Rows are points. Each copy is the shape, with its points in the same order, turned, moved and blurred by noise. Is it also mirrored, or only turned?

Shape (6 x 2):
[[ -8  21]
 [-17  19]
 [  9  -2]
 [ -1 -56]
 [ 18 -54]
 [ -8   0]]
Copy 1, 6 rows:
[[  2  22]
 [ 12  33]
 [  8  -6]
 [ 52 -34]
 [ 37 -50]
 [ 18   8]]
Copy 1 is: mirrored
Copy 2, 6 rows:
[[  9   6]
 [  1  12]
 [ 21 -20]
 [ -3 -71]
 [  8 -70]
 [  3 -13]]
Copy 2 is: only turned

Shape:
[[-46  42]
 [ 13  -3]
 [ 40  21]
 [  6   1]
 [-12 -50]
 [  7  12]]
Copy 1 (6 x 2):
[[  3 -60]
 [ 20  15]
 [ 57   9]
 [ 23   9]
 [-32  41]
 [ 23   2]]
Copy 1 is: mirrored
Copy 2:
[[-38  48]
 [ 11  -7]
 [ 39  14]
 [  3  -1]
 [-23 -48]
 [  6   9]]
Copy 2 is: only turned

Shape (6 x 3):
[[-15   1 -51]
 [ 23   6  20]
 [-14 -45  23]
 [ 30   0 -16]
 [ 41  13 -48]
 [ -4 -13  44]]
Copy 1:
[[-20  32 -51]
 [ 11   0  19]
 [-26 -42  -5]
 [ 20  19  -8]
 [ 29  48 -32]
 [-16 -24  31]]
Copy 1 is: only turned
Copy 2, 6 rows:
[[-15 -15 -54]
 [ 17 -16  19]
 [ 29  39   0]
 [ 25 -34 -16]
 [ 10 -61 -39]
 [ 17  20  30]]
Copy 2 is: mirrored

Shape:
[[ -9   7 -46   4]
 [-35   2  52 -22]
 [-71  30 -50  33]
 [ 14   6  13 -11]
 [ -2  -2  24  -8]
 [ -3   8   9 -30]
 [ -9 -17  51  14]
 [  1 -36 -33  -8]]
Copy 1 (8 x 4):
[[-19  28 -17 -19]
 [-18 -47 -43  34]
 [-87  39 -24  -9]
 [ 14  -8 -13  18]
 [ -4 -31 -14  18]
 [  5 -17 -39   8]
 [-19 -60  -1  32]
 [ -6 -13  -7 -47]]
Copy 1 is: mirrored
Copy 2 (8 x 4):
[[  1  -6 -44  15]
 [-16 -18  24 -56]
 [-70  15 -57  15]
 [ 21 -10  12 -12]
 [  9 -22  15 -21]
 [ 18  -4   0 -31]
 [-10 -41  39 -18]
 [ 17 -45 -41  -3]]
Copy 2 is: only turned
Copy 3 (8 x 4):
[[ -3  -9 -41  23]
 [-28 -13  43 -35]
 [-69   2 -38  47]
 [ 18  -6  14  -7]
 [  4 -16  24  -9]
 [  5  -1   4 -24]
 [ -4 -34  55   1]
 [ 15 -47 -30   3]]
Copy 3 is: only turned

Shape:
[[-52  21 -28  -1 -20  17]
 [-16  35  22 -25 -20  23]
 [  0  -4  -2  20 -21  -6]
 [-17 -41  20 -31  -8  -4]
 [  7 -87  25   4 -33  29]
 [  8 -26   6  12 -40   9]
 [-38  36  23  -3  14  17]
 [ 20  30 -90   5   7  10]
 [-10  34  25 -13 -28  -5]]
Copy 1:
[[-41  26 -41  -5  -7   3]
 [-14  45   9 -30 -35   5]
 [  6   3 -10  18  -2   5]
 [  3   6   6 -19  46   5]
 [ 44  14   1  -1  64  51]
 [ 25  25 -10  20  18  23]
 [-38   2  14 -25 -33  14]
 [ 36  -9 -80  -5 -58 -29]
 [ -3  40  17  -2 -29  -3]]
Copy 1 is: mirrored
Copy 2, 9 rows:
[[-41  32  -5   7 -47  -4]
 [  1  55  -1  36 -16  18]
 [  8  -9  16  20 -30  -3]
 [  3  11 -25  51   9 -33]
 [  5 -53 -32  89  -6 -15]
 [ 15 -19  -5  44 -31  -5]
 [-27  55  23  24  -1  10]
 [-10 -10 -25 -67 -32  32]
 [ 20  46  18  26 -24   1]]
Copy 2 is: mirrored
Copy 3 (9 x 6):
[[-32  37 -31  -6 -25  29]
 [-11  45  26 -18 -25   8]
 [  2  -1 -12  17 -12  -7]
 [-34 -28  18 -25 -24  -1]
 [ -1 -76  34  15 -27  27]
 [ 13 -15  11  15 -32   2]
 [-44  54  21  -5   9   8]
 [ 34  31 -80 -31  22  21]
 [-13  38  24  -8 -31 -19]]
Copy 3 is: only turned

Shape (14 x 8):
[[ 14  -5  18  95  36 -10  12 -13]
 [ 21  51   0  56  25 -27   3  36]
 [ 20 -10 -13  36 -23   9   2  15]
 [-38  -6 -15  14  14  17  15 -44]
 [-55  -2   0  -5 -37  17 -29 -15]
 [-22 -20  -9  -8   6 -18  10 -16]
 [-44  -4 -23 -13  22  11  17 -16]
 [ 11  10  17  15   5  19 -36 -20]
 [-66 -12  19  11   1   3 -25 -40]
 [ 12   3   8  13  15   4 -86 -36]
 [-15   8 -27  -3  -4  -4  14  35]
 [-10  12   6 -13 -29   7  11  57]
 [  7  -4  -9  19 -49  -3  -3 -38]
 [ 20  22  13   0  -8  -2 -11   3]]
Copy 1, 14 rows:
[[ 36 -37  19  65  42  20  47 -28]
 [ 30  18   7  70  22 -20  50  17]
 [ 21  -5   2  33 -19  34   8   3]
 [-26 -25 -17 -15  20   9  24 -29]
 [-58   9  12  -4 -22   1 -13 -28]
 [ -7 -39   6 -16  -2 -10  15   1]
 [-39 -22 -12 -25  15   1  29   4]
 [ 10  13  12  15  28   2 -19 -23]
 [-55 -28  18  -5  16  -8  -2 -44]
 [  1  -3   3  34  35 -24 -60 -31]
 [-14   5  -3   7 -16   0  29  38]
 [-17  29  35   6 -29  12  19  43]
 [ 13  -3   0  -3 -35  13  -1 -44]
 [ 20  20  13   7   4  -9  -1   2]]
Copy 1 is: only turned
Copy 2 (14 x 8):
[[-46 -22  -5  70  -6  32  37  32]
 [-45  59 -21  40 -10  15  14  39]
 [ -3 -11 -32  32  -9  -7 -21  31]
 [ 20 -27  -2  -4  33  18  23 -12]
 [ 23  -7  14   2  30 -19 -38 -35]
 [  0 -15  -5 -15  11 -30  19   1]
 [ 26  -3  -3 -20  44   2  20   6]
 [-35 -13  10  -1   1  21 -28  -2]
 [  1 -25  38  14  39 -10   4 -38]
 [-73 -19  10  -7  29  12 -43 -22]
 [ 18  29 -19   0  16 -24  -4  34]
 [ 30  38   3   6 -15 -37 -31  34]
 [  2 -23 -35  13 -20  -5 -18 -31]
 [-20  14  -2 -10 -21   6 -17  15]]
Copy 2 is: mirrored
Copy 3 (14 x 8):
[[  4  18  63  87 -21  -8 -31   3]
 [ 11  50  22  36 -42 -10 -34  43]
 [ 33 -26   5  30 -14 -17 -11  26]
 [ -4  -3  12  41  25  32  37 -17]
 [-11 -11   7   0  31 -17  63  24]
 [-25 -19   2  15  12   2   3 -20]
 [-19  -2  -6  13  20  43  15  -3]
 [ 18  13  49  -2  17 -10  14  15]
 [-36   2  36  24  35  -7  54 -14]
 [ 22  35  59 -10  54 -41  13  -2]
 [-11  -5 -26   5  -7   4 -11  36]
 [-12 -28 -14 -19 -24  -6   4  60]
 [ 33 -16   2  20  -3 -26  47 -18]
 [ 14   5  18 -11 -15 -10  -2  10]]
Copy 3 is: mirrored

Shape:
[[ -3 -55 -45  12 -38  15  23  18 -40]
 [ 10  -2  -7 -14  63 -25 -23 -31  63]
 [ -3  -4  -9  27 -37 -12  27 -13  -8]
 [  7  -5 -44  11 -32 -12  35  -6 -46]
 [ -2  19  23  -9  85   6   3   3  33]
 [-18  34 -11  19 -12  14  -3  16  45]
 [-30   3  -8  -1 -49   4   6  -1 -39]
 [ -3   7 -11 -51  28 -23  21  13  40]
 [  8  14  28 -11 -16  -7 -38  13  14]
 [ 17   3 -26 -10 -46  15  27 -20 -45]
 [  2  -7 -32 -15 -42  43  10 -19 -18]
 [ 31  40 -12  13 -10   3 -23  33  15]
 [ 33   2  47 -25  41  -1  17  -2  70]]
Copy 1 (13 x 9):
[[ -7 -67  22 -29 -31  20  -5  11 -21]
 [ 17  66 -45 -18  13 -22 -35 -25  42]
 [-24 -21  -2  -9  -9  10  34 -18  -6]
 [-13 -37   4 -17  -3  -4  32  16 -38]
 [ 34  34 -26  22  49 -20 -22  -7  59]
 [-18  23 -15  32  18  44  -1 -25   8]
 [-30 -19  44   1   9  11  24  -9 -27]
 [-16  43 -19 -17  32   2 -10  35  46]
 [  5  43  38  29  -6  12  10  -9  21]
 [  8 -25  21 -29   3  12  48   9 -37]
 [ 11 -16  21 -37  11  47  19  -8 -26]
 [ 17  39 -11  48 -12  34  13  10  -5]
 [ 22  49 -24  -3  17   7  14  -6  93]]
Copy 1 is: only turned
Copy 2, 13 rows:
[[  8 -36 -19  36 -23  10  20  71  13]
 [ -8   0 -47 -58  37 -18 -32 -39  25]
 [  7  -5 -15  47  -7 -31  25  15   4]
 [  3 -13 -42  31 -12 -25  40  57  -8]
 [-43  37  -2 -54  45  -1 -25 -20  18]
 [-31  17  -2  26  -3 -50 -28   0  48]
 [-12  -6  -5  36 -49 -36  12  39  -7]
 [-15   4 -13 -56   9 -37  21 -10  53]
 [ 15  32  10 -11 -31 -29 -37  -4  19]
 [ -3   9 -38  31 -43 -11  46  44   0]
 [-27  -2 -42  36 -55  -2  21  29  23]
 [  4  53 -19   1  -7 -39 -35  33  36]
 [  3  40   5 -38  28   4  -4 -56  61]]
Copy 2 is: only turned
Copy 3 (13 x 9):
[[ -3 -66 -20 -57 -18  39  -5  -3 -22]
 [-18  64   8   5  40   8 -32 -56  43]
 [-17 -10 -18  -7 -24   8   4 -19 -41]
 [-23 -15 -44 -54  -8  17   7   2 -41]
 [  1  35   5  25  65  -5  11  -6  52]
 [-26  25  14  25 -11  50  28 -20   6]
 [-39 -26   5 -15 -21  22  -3  31 -42]
 [-59  26   7 -22  15 -12   8 -22  49]
 [ -8  34  23  15 -24  10 -21  19   9]
 [-20   2  -8 -56  -9  15  -1  13 -51]
 [-20  -2  30 -49  -3  43   9   4 -47]
 [  3  48  -9  -5 -23  40  17  19  14]
 [ 10  48  40  17  13 -33  12 -38  46]]
Copy 3 is: only turned
Copy 4 (13 x 9):
[[-36 -67 -73 -22 -11  14   1  12 -25]
 [  2 -12  32  11  48 -62 -11 -47  27]
 [  4 -43 -32   1 -39 -11  19   8   2]
 [-20 -52 -40 -19 -23 -10  33  40 -22]
 [  1   9  46  27  48   1  14 -46   2]
 [-12  -6   2  -4 -17   7  16 -20  59]
 [-25 -32 -21 -34 -58   7  13   4 -21]
 [-12  26 -13 -16  32 -39  26 -34   4]
 [  2  15   5 -14 -25  -2 -36 -10   8]
 [  8 -48 -29 -50 -26   0  27  31 -25]
 [  1 -57 -26 -63 -16  12  13   2  -2]
 [ -5   8   3  -8  -1  12 -15  31  40]
 [ 51  27   0  14  40 -16  -1 -55  18]]
Copy 4 is: mirrored

Shape:
[[-14   2   3  12  11   5  -9   5  11   6  13]
 [ -2 -10  11   6  -3  -9   7 -16   0  13  13]
 [ -4   0  13  -5   9 -34  -5 -14  -2  15 -67]
 [ -7  16  -6 -13   3  14   7  -6   2   6  12]
 [-11  14  -2 -12  12   2  14  14  11   9   8]
 [  4  16  11  -7  13  -2  14 -43  -1 -69  -7]
 [ 23   3  -5   0  14   4   5  11  -8 -25  13]
 [ -4  12  -6  -1 -32   4 -10   9  -7  13  11]
 [-16 -95  -6  34  13 -13  33   7 -16 -15   7]
 [ -4   8  26  -3  -9  -2   1  14   3  10  13]
 [  4  15   1  22  15   6  12   8 -11   7 -18]
 [-17  21  -1   1   7 -16  -7   8   6   4  -5]
 [  3  14  -6  -4  14   1 -11   1   3  13  16]
 [-11   9   2  -6   7  -2  -4  -1 -53   2  10]
 [ -2  -2   9  -2  16  13 -10  10   5   6 -26]]
Copy 1, 15 rows:
[[ -5   2  10  12  10  19  -6  -4   9   6   4]
 [  6 -12   5  -5  -1  -1   2 -24  -7   8  11]
 [-13   9  -2  -7 -18 -39  -3 -26  -2  21 -55]
 [-11  11 -10 -13   8  22  15  -7 -10   4  12]
 [-23  10   3  -8  15  11  16   9  -1  10   6]
 [ -7  16 -10 -10  -1  13  38 -57   2 -57 -22]
 [  5   6  -6   3  22  -1  18   2 -19 -32  -3]
 [  7   6 -14  -2 -24  16  -6  13  -8   5  16]
 [ -2 -95  22  48  18  -5  19 -19 -11  -8 -10]
 [  4  11  21  -1 -11   8   1   5 -12   4  11]
 [  1  16 -15  24  11  -1  18  -5 -14  15 -15]
 [-25  15   0   3  -2  -6  -7  -2  10   3   4]
 [ -2  10  -6  -7  19   6 -11   1  -4  -1  11]
 [-17   4 -11   6  -2   4 -16 -12 -49  -9   8]
 [ -1   4   4   5  10  10  -1   1 -10  12 -34]]
Copy 1 is: only turned
Copy 2:
[[-19  -4   5  11  -2   6  -9  -3  12  11   6]
 [ -6  -1   3  -2 -21  -3   5 -23  -1  18  -2]
 [  2  -7   4 -18   1 -40  -1  10   5  13 -66]
 [ -7  14  -1 -11  -6  24  -6   1   7  20   3]
 [-15   9   1  -9  -2  10   8  13  17  19   7]
 [ 13  34   4 -18  16  24   1 -40   2 -38 -31]
 [ 12  11 -13  -1   8   5   3   1  -7 -14  17]
 [ -7   7   8  -5 -35   5 -27  13  -4  13  10]
 [-24 -67 -28   2 -32 -12  49 -34 -13 -34   3]
 [ -3   7  24   6 -18  -3   3   9   3  16  10]
 [ -2   9 -17  21  -2   3   3  16  -2   9 -19]
 [-24  13   6  -2   1 -12 -12  11   9  11 -10]
 [ -6   8  -3  -1   5   1 -15   1   4  24  13]
 [-15   6  -2  -8  -1   9  -4   6 -50  12  -5]
 [  5 -19   5   5  10   4  -5  19  14   8 -21]]
Copy 2 is: only turned

Shape:
[[ 18 -22 -19   1  11   0 -50  29 -47  25 -60  24]
 [ 24  15  -5  12 -31  -2 -27   8 -32  -1   6  26]
 [ 10   7  26  11 -15 -14  -1  18 -16  27 -56  36]
 [  2  26   2   7 -43  68  25 -41   0 -26 -41  39]
 [ 13 -13  17 -29  11 -39 -10  -4 -18 -43 -27  17]
 [ -4   4 -54  39 -32  -2 -56  38  42  19   0  15]
 [ 24 -24 -23   9 -23  -3   4  23  18  -2 -26 -18]
 [-20 -24  24 -16 -15 -15  49 -12  -6 -26 -46  -3]
 [ 14  20  -7  22  10 -17 -39  58   3  -2   8   7]
 [ 37  15  -5 -19  42   1 -27 -28   4  18  -7  -3]
 [ 16  28  11 -17  27 -18   7   8 -13   5  12  11]
 [ -4 -12  20  22  31  15  33 -72 -22 -28   6 -31]
 [  4 -44   6  13  22 -11 -10  -1  -5 -15  36  33]
 [-16 -14  22  -7  -9   6 -20   6   0  -3  23 -19]
 [ 33 -10  12  12   3  28 -13  -8  24 -21 -14 -17]
 [ 13  -3  -7 -16  21  10  64 -14   2  23   2 -12]
 [ 22 -24  37  10   0 -31 -15 -21 -31  19  -9 -22]]
Copy 1:
[[ 41  -8  10  24   3 -27 -61 -29 -42  21 -15  12]
 [ 28  12 -11   7 -31 -25  -4   8 -13  23  27  -2]
 [ 18  31  14  43 -12 -28   2 -13 -24  19 -32  15]
 [  4  79   5   4 -53  47 -13  23   9  20  -8  30]
 [ 20  17  34  -4  -8 -28   6 -48  12 -22  18  33]
 [ 19 -29 -36  27 -41 -43 -45  38  29   1 -22 -28]
 [ 35  -2  -6  -5 -42  -5  -6  -9   6 -26 -36 -20]
 [-10  22  20  -7 -38  16  34 -41  -2 -22 -36  35]
 [ 24  -4 -17   6   9 -61 -14  24  -7 -26   3 -16]
 [ 30  29  -2  10  34   8 -15 -27  28   1  13 -28]
 [ 23  24 -14  -3  33 -21  29 -11   8  -3  12   5]
 [-16  21   1   9  -2  77  33 -33   3 -33  37  -3]
 [ 21 -37  29  10   4   5  20  13  17 -10  28   5]
 [-19  -9   9 -19 -10  -6  13   0   5  -4   6 -29]
 [ 17  31  20   1 -21  17 -11   3  10 -33  -2 -38]
 [ 32  20 -18  -9  19  47  48 -16  15  -5 -33   2]
 [  8   1  12  23  -7  -3  25 -53 -25   4  17 -32]]
Copy 1 is: only turned
Copy 2, 17 rows:
[[ 24  47 -38  30  35  -5   5  42 -24  15  11  -6]
 [ 13   9 -26   8 -24   7 -20   6 -25  -9  -7  30]
 [  1  34   4  28  -7 -23  30  36  -5 -25   6  21]
 [-21   3   8   7 -24  81  55 -10 -14 -20  -8  47]
 [-21  22  -3  -3  11  -5 -16  -1 -40 -41  59   6]
 [  2  -8 -50  -8 -10  19 -45  53  50   3 -30   2]
 [  1   1 -34 -16 -21   5  13  10  22  -7  27 -22]
 [-54   8  15  -7 -13  -3  44  -7 -10 -20  57   1]
 [  6  -4 -33   1   1 -19 -37  28 -10 -31 -25 -21]
 [ 35  31  23  -5  27  14 -23 -27   2 -19   6 -15]
 [  4   9  16 -19   7 -23 -16 -16 -26 -36  -9  -1]
 [-30 -11  29  23   7  17  12 -95  -2  -3  27  -2]
 [  4 -51   1  13  18 -12 -31  -6 -15  -1  31  13]
 [-17 -16  17   6 -31   7 -31  -2 -15   7  13 -26]
 [ 11  -7  -8  13 -14  39   4 -19   9 -31  22 -26]
 [  2  -7  33 -41   1 -13  39 -38   7  -3   9  -6]
 [ 12  24  11  36 -22 -27 -13 -27  -5  -1  40  -7]]
Copy 2 is: mirrored
